Rows are points. To make a cloud, some directions were put in groups of two or more. Within a group, all points are equally far from the middle, so they leave a hole (a ring in 2 directions, a hollow ball in 3). The other directions are filled evenly. Then the cloud was stretched, turned, moved and blurred a little. Count the holes, and give their numbers of directions, smallest first.
In the rows, zero is written as 128.

Cloud (19 x 3):
[[ 97 127 110]
 [129 181 172]
 [ 75 113 171]
 [155 169 156]
 [ 91 109  82]
 [132 172  98]
 [194 154 174]
 [101 135  81]
 [126 175 158]
 [ 59 170 135]
 [181 144 149]
 [ 58 154 139]
 [121 143  82]
 [113 213 138]
 [ 72 114  66]
 [117  80 146]
 [106 157 178]
 [ 99 115 129]
 [140 153  72]]
Holes: 0

Cloud:
[[141  59  61  97]
 [ 67 108 129 156]
 [135  71 133 157]
 [124 106 144  76]
 [140  39 130  97]
 [111 140  61 138]
 [ 99 117 159 162]
 [ 77 103  83 111]
 [ 83 161 121 169]
 [150  35 107 100]
 [167 114 131 110]
 [157  53 103 137]
 [148  43 113 129]
 [178  66 103  97]
 [ 99  67 118 158]
 [159  52 131  87]
 [ 84 110 154 103]
 [160  44 114  88]
 [128 121  57 149]
 [140  59 138 141]
 [168  66 121 128]
 [136 137 155 142]
 [ 93 155 136 109]
 [140  39 129 104]
 [100  98 131  78]
 [ 86  86 156 114]
 [151 116  61 129]
 [147 142 106 100]
 [131 162  99 142]]
Holes: 1 (4)

Cloud (50 x 6):
[[ 96  98  90  73  51 117]
 [100 124 161 145  69  64]
 [142 109 173 108  46 118]
 [194  96 146 100  90  64]
 [149 165 130 136 137 148]
 [ 79 110 173 151  90  95]
 [100 109  78 101  53 104]
 [104 124 112 109  42 136]
 [149  86 196 139  98 124]
 [159  90 176 115  54  96]
 [201  91 130  90  94  77]
 [108 183 125  82 162 103]
 [ 89 150 159 142  77 153]
 [117  72 106  47 104 130]
 [138 144 159  70 170  82]
 [ 98 109 160  70 107  76]
 [167 125 156 118  76  48]
 [111  76  98  91 159 162]
 [165 106 183 153 141 154]
 [123 110 171 203 142 136]
 [105 166 139 153 108 154]
 [117  90 154  70 134  88]
 [ 76 127 165  75  98  91]
 [ 97  74 146 176  97 109]
 [127 172 154  66 157  80]
 [108 113 128 175  73  82]
 [123  76  77 154 141 146]
 [194 106 113 132 129  87]
 [ 85 103 148 181  94  97]
 [126 173 168 151 170 139]
 [182 106 193 122 144  86]
 [164  77 100 129 171 109]
 [ 69 109 132 109 154 162]
 [102  65 137 179 111 119]
 [139 148 153 184 127 147]
 [100  79 166 168  95 107]
 [ 62 155 174 147  99 114]
 [131  95 102  65  42  97]
 [102 174 127 107 172  97]
 [108 145 176 188 155 140]
 [147 198 164  89 123 100]
 [123 162 139  97 191 105]
 [ 59 183 131  94 102 114]
 [ 48 157 113  96 104 112]
 [107  92  73 130 145 161]
 [146  79 159 141  78 152]
 [199 120 187 114 120  83]
 [142  94 143 126 193 104]
 [172 132 111 154 114 114]
 [172  97 121  84  65  63]]
Holes: 2 (3, 3)

Cloud (76 x 8):
[[ 69 203 185  80  83 131 102 111]
 [ 28 154 134  98 123 153 124  90]
 [111 206  74 144 103 165 109 102]
 [138 186 115 170 106 149 117  60]
 [ 97 167 197  66 102 155  82 112]
 [103 168 153 130  47 150  90  82]
 [106 139 147 166 154 160  55 111]
 [195 154 159 155 189 148 129 146]
 [164 162 112 108 150  78  92 170]
 [104 154 187  97  89 118  93 126]
 [143 124 194 109 126 148  79 178]
 [151 162  48 137 138 146 175 160]
 [ 80 143 154  68 110 193  72  98]
 [131 112 120 148 109 174  48 119]
 [106 207 187 108  82 145 125 103]
 [115 153 130  79  92 110  86 114]
 [124 137 157 139 169 131 208 159]
 [114 157 168 128 195 142 150 200]
 [ 94  81 151 143 187 130 128 161]
 [114 112 112  87 200 188  97 164]
 [ 93 129 168  89 159 182  95 206]
 [142 162 174  90  91 161 158 107]
 [ 97 172 200  85 115 182  99  98]
 [ 95 136 168 103 104 142  52  89]
 [ 83 191  83 126 180 158 136 139]
 [101  98 133 128 118 201 144 164]
 [212 141 167 149 157 135 153 186]
 [ 79 182  77  97 102 155  96 183]
 [ 74 126 130 148  76 169 145 157]
 [ 92  94 110 173 168 141 166 130]
 [157  93 145 114 180 115 189 127]
 [ 84 159 145 160 111 154  55 180]
 [131 138 106 111 183 103 164  83]
 [206 165 160 121 174 135 136 140]
 [113 144 148 105 133 148 197 170]
 [160 133  84 172 147 142  78 167]
 [ 91 173 150  70 103 114 139 165]
 [ 84  95 168 145 154 152 136 174]
 [ 75 129 107 147  61 159 139  97]
 [108 162 155 151  70 195  67 153]
 [ 94 205 125 114  95 124 165 164]
 [ 78 113 125 179 158 170 129 137]
 [ 99 152 117 159  60 110 143 104]
 [169 187 143  91 168 117 165 113]
 [ 81 196 129 149  98 133 143  69]
 [115 118 194 173 132 116  95 120]
 [110 119 189 145 130 178 105 190]
 [ 82 189 154 100  65 119  91 105]
 [137 169 136 105 200 172 129 203]
 [123 141 143  60 140 203  80 131]
 [141  82 111 168 210 145 139 156]
 [104 150  76  69 144 102 112 100]
 [125 207 120 150  74 115 144  92]
 [130 102 187 141 117 144  74 168]
 [ 98 119 130 200 160 166 134 142]
 [185 101 180 144 198 148 136 137]
 [118 113 141  97 144 162  30 135]
 [154 148 116 187 160  77 139 142]
 [109 159 127 187  63 187  84  87]
 [114 143  98 182 130 107 108 178]
 [147 157 108 184 179 156 157 171]
 [100 135 154  70 159 211  82 153]
 [150 186 146 101  85 199 155 117]
 [154 179 191 148 133 154 100 174]
 [ 81 119 112 118 132 104 127  88]
 [161 162 152  99 160 105 174 184]
 [139 134 158 182 145 153  86  83]
 [133 106 197 145 110 121 134 150]
 [135 175 140 173 112 140 151  52]
 [149 152 116  97 213 112 167 202]
 [ 37 137 107 105 103 145 115 112]
 [ 89 164 178 129 140 164  70  78]
 [158 163 103 149 125 150 206 187]
 [ 79 108 147  95 161 136 163 153]
 [ 72 128 137 101 194 146 168 155]
 [142 102 148 118  91 122 131 102]]
Holes: 2 (3, 4)
